Each wall is flat, endless, passes through zero and stands at right angles to its row. A trip goes straight from one point to another. List the walls that it crosses, first one first.
In the rows, 128 means zero.

Walls:
(1): [133 114]
(2): [192 176]
(3): [154 139]
(4): [192 139]
(5): [111 192]
Trips:
[158 124] to [87 67] => 2, 3, 4
[ 93 170] to [117 109] => 5, 1
[ 97 183] to [ 85 180] => 2
[102 223] to [179 112] => 4, 1, 5
[158 175] to [171 124] => 1, 5

Walls:
(1): [113  98 134  97 143 140  59 137]
(2): [115 142 191 112  95 159 120 148]
(3): [166 141 131  54 175 139 129 139]
(4): [141 152 140 103 192 141 186 141]
(5): [102 100 134 135  55 114  97 122]
(6): [183 182 117 189 109 134 136 104]
(7): [117  48   7 179 178 129 148 113]
(8): [162 173 113 157 144  71  86 109]
Trips:
[190 168 139 120 179 136 117 123] to [134  49 126  73 113 113 170 122] => 1, 6, 8, 7, 5
[149  78 109 107 119 140 102 161] to [188 113 100 138  91 142  65 122] => 8, 6, 3

Walls:
(1): [ 99 174 106 192 124 190 143 116 151 115 135 155  77 120 113 133 101 112]
(2): [108 131 102 171  91  60 116 101  92 158 164 132 139 206  76 144 145 150]
(3): [147 168 125 111 171 102  84 151 150 153  83 129 111 154 134 163 151  67]
(4): [119 118 163  74  93  88 117 143  65  32 156  95 152 149 143 114 172 164]
(5): [ 89 187  97 113 188  74 101  59 168 106 151  98 156 123 174 156  95 128]
Trips:
[ 89 134  52  92 159 121  94 111 144 195 104 118 133 186 140 161  66 168] to [135 111 133 119  91 173 113 102 157 214 152 112 185 106 118 148  97 171] => 3, 5
[169 123 107 189  77 128 117 188 135 160  94 127 161  71 134 106 168 141] to [ 80 124 143 141 115 105  74 116 101 125 197 155  88 146 162 117 121  89] => 2, 1, 4, 5, 3
[180 187 166 200 113 125 150 121  46 132 164 141  95 145  45 149 103  78] to [177 142  84 167 148 106  93 174  77 148  89 138 160  67 154  78 148 167] => 1, 2
[ 74 131 172 128 100  98 163 161 173 132 212 137  62 132 116  87 115 121] to [ 71 124  93 163  95 136 194 106 133 164  93  90 168  67 201 166  68  75] => 4, 5, 2
[174  74  94 120  44 130 152 118 181 116 111 109  77 191 154  73 150 163] to [ 96 115 174 156 102 118  89 104 112 171 161 215 192 150 186 120 180 186] => none
[117 194  80 135 103 145 167 165 136  79 157 132 140 105 136 120 110 152] to [ 63 150 149 106 114 165 144 188 130  51 191 139  66 119 141 177 128  96] => 5

Walls:
(1): [162 118 101 102 125 132 110 135 139 124 108 171 171  83 176 133  52 188
 122 147  95 110  77 222  90 143 137 112 113 170  83 123 156 155 127 177
 109 155 145 155  61 158 159 175 131 160 110 157]
(2): [125 109 146 182 130 134 118 165 114 102 104 126 134  81  80  78 171  54
 114 149 131 123 135  67 184 153 152 178 141 152 158 135  85  81 104 120
 151 130 111 153 182 111 107 136 139 156  99 124]
(3): [113 101 152 109  67 147 106 103  98 167 107 148 112 169  58  75 122 110
 148  85 141 111 147 161 132 172  74 147 122 105 106 177 119 102 146  54
 114 156 132 123 136  90 106  98  87 157 109 117]
(4): [102 131  58 120 101 124  84  68 133 172  94 129 128  96 115 147 157 162
  85 172  98 173 100 161 190 153  94 122 112 175 130  96 175 165 115 167
 164 128 145 122 203 144 154 139 100 154 147 116]
(5): [ 95 183 127 145 167  86 121 163 110 118 112 114 107 101 114 166 112 114
 162 170 115 102 133 106 140  65  92 137 102 132 152 110 157 136 155 146
 126  60 123 117 131 146 130 163 118 119 152 123]
(6): [ 98 145 115 179  70  57 118 196  98 105 122  76 159  84  48  99 104 137
 131 211 166 131 148 139 153 144 153 163 209  98 183 167  63 182 166 107
 132 164 145 135 128 142 167 134 110 116 176 157]
(7): [155 123 116 128 159 195 138  85 150 168  83 134 153  88 113 133 100 166
 101 130  96 122 132 152 145 161  59  98  62 156  85 111 154  99 102 141
 181 122 126  61  99 110 146 133 125 147 149  52]
(8): [ 68 131 174 170  95 156  75 176  79 101 124 147 155 100  54  97 153 109
  88 123 123 157 152 139 140 120  93  65 129 159 151 151 123 130 108 160
 131 138 138 149 100 110  97  78 134 126 162  76]
Trips:
[182  72 164 163 213 114  63 141 123  95 123 213 105 106 180 139 150 128
 155 136 198 163  77  81  92 110 162 150 126 148 101 121 122 141 167 129
 113 114  90 126 153 151 162 176 129 177 153 176] to [119 113 164 181 175 106 118 151 135 194  76 178  96 161 148 154 116 137
 105 141 119 110  66 173 109 209 124 156 156 188 130 146 111  56 168  90
 167 168 140 118 116 124 116 155 124 107 125  86] => 5, 7, 3, 4
[ 65 195  83 130  98  38 156 106 146 155 140  86 103 127 126  61  69 130
 127  95 124 134  85 134 149 132  88 121 102  76 166 126 137 176  74 149
  96 119 148 185 117 172 149 147  99 138 123  99] to [149 149 126 107 123 107 147 184 148 107 184 105 135  85 192 142 156 121
 133  88 111  85  80  41 135 135 146  64  85 139 140 185 117 144 113 126
  55 111 133 165  88 125  63 100  76 146 158  99] => 3, 8, 4, 6, 1
[ 83  99  98  83 137  98 155  82 147 204  96  82 133 135 116  68 178 148
  79 163 141 155 123 176 167  88 134 156  99   7 150 109  91 117 121 120
  73 194  97 148 188 156 148  97 127  79 144 166] to [143 123 130 140 124 116  62 109  81 119 115 181 117 118 146 126 160 133
 112  94  68  94 129 138  77 100 131 116 152 128  84 122 128  56 118 199
 110 236 136  75  89 129  91 200 141 205 110 166] => 1, 6, 7, 8, 4
[121 109  89 111  99  80 141 157 115 120 162  86 215 166 166 170 174 134
 158 116 122  99 137 125 102 113 141 136 143 125 143 111 155 137 174 159
 125 132 150 162 126 102 120 122 141 145 141 131] to [148 113  65  67 114 139 136  73 123 156 122  76 101 133 124 130 154  67
 140  93 172 162  90 129  87 142 169 119 179 129 114 116 147 127 131 134
 131 105 131 148 120 170 115 218 166 151 115 129] => 5, 6, 4

Walls:
(1): [132  92 135 132 137  98 139 182 162 165 161 106 146 153 136 195 133 155
 129 131  90 112 132 114  90 122 137 118 164 113  94  78 138 179  96 241
  77 133 123 101  80 112  97 114 142 150  39 100]
(2): [138 100 120 106 123 111 136  70 114 103 112  49 158 150 134 154 134 153
 249 177 155 190 151 108 111  97 117 132 131 107 163 110 160 133 145 137
 145 166  80 164 125  61 148 110 154 231 150 122]
(3): [ 94 114 117 175 148 126 152 102 106 105 150 121 141 147 136 130 112 112
  82  91 137 116 129 121 102 194 109 140 152  48 112 111 223  91 149 102
 124 160 144 145 151 115 106  92 123 136 113 112]
(4): [116 141 130 111 183 113 161 139 200 161 168 193 129 140 102 190 176 107
  89  92  48  99  75 110 125 139 169 178 125 108 119 117  92 201  74 165
 142 148  99 111 116 108 131 124 111 122 134 132]
(5): [130  88 190 130 170 130 111 138 175  97 138 114 108 119 147  98 111 213
  79 116 144 118 171  96 126 130 132  95 116 101 123 173 152 137 137  83
 140 108 108 113 181 137 139 166 139 163 183 136]
(6): [ 68 145 153 134  46 179 133 169 136 146 130 113 164 152  90 134 147  78
 138  91 138  71 159 107  77 111 110  70 108  81 116 140  82  79 131  99
 127  78 167 149 169 108  96  53 139 144 128 120]
(7): [ 88 141 172 159 144 116 157 110 148 162 117 146 195 140 167 142 123  96
 121 143 108  91 133 155 102 147 132 112 130 107 116 105 160 124 102  68
 107 126 133  87 162 138 119 175 111 134 119 155]
(8): [180 143 140 109 131 154 115 146 128 107 109 126 121 170 112 155 113  72
 213 133 147 143 125  85 153 175 142 103  72 108 159 146 145  89 101 163
  97 125  98 157  95  94 148 103 170 130  84 118]
Trips:
[117 185 102 118 119 108 107 116 112 171 102 119 157 123 110 166 142 144
 158 115 135 200  97 117 126 143  99 111 106 135 180 150 149 100 121 120
 137 119 140 147 127  83 135  63 193 155 119 125] to [200  47 133 105 158 128 101  85 119 115 195 141 111 155 170 121 158 107
 129 100 156  97 159 139 148 117  97 140  99 140 128 115 180 147 126 173
 130  93 153  96 139 122 135 107  96 123  88 122] => 1, 6, 5, 2
[148 122 132 115 130 122 158  88 124 115 123 111 101 115  83 116 115  95
  82  84  70 175  89 195 173 145  97 150 177 116 109  95 126 133 118 116
 159 117  38 114 139 129 130 129 152  87 136  83] to [147 143 116 187  58 111 125  83 151 142 134 108 142  90 124 196 136 199
 103 115  73 128 152 115 204 121 121  93  90 119 153 138 139 112 111 135
 169 138  64 115  67 117 154 152 122 100 112 169] => 3, 1, 5, 2, 8
[150 146 183  85 116 146 112 107  95 139 150 129  99  78 105 154 163 110
 146 115  78 154 115  67 104 139 126 109 109 135 117 142 146 149 118  53
 124 103 127 176 131 142 125 156 110 172 157  86] to [153 132 119 104  76 176  97 164 105 111 103 138 165 127  92 160 170 176
 153 165 119 153 120 134  96  76 106 148 138 156  59 131 147 121 119 126
 101  73 118  26  88 102 129 145  93  63 112  73] => 4, 5, 1, 2, 8
[146 130 150 137 125 176 154 164 182 163 120 118  85 143 100  90 107 132
 106  72 115  93 112 144 111 159 128 196 119 124  85 133 108 153 155 138
  98 146 193 157 210 109 139 126 128 145  69  86] to [132 131 112 199 127 111 152 104 176 179 122 117 154  86 166 196 115 116
  74 134 155 163 174 130 109 106 113 123 122 121 141  28 180 118 131 158
 166  86 107 126  95 122  73 143 168  67 136 159] => 7, 5, 6
[155 168 133 152 173 109 136 175 159 125  63 135  92 178  81 140 197 155
 135 128  64 135 108 114 102 127 148 149 123 174 114  77 104 207 124 124
 162 112 128 105 139 117 125 195  94  91  75 120] to [147  77  84 132 144 143 145 102 152 105 149 141 181 131 148  93  50 147
  98 111 128 107 166 140 123 102 119 124 136 101  93 104  93 158  93 168
 128 140 132  75  52 132 118 125 155 117  85 126] => 3
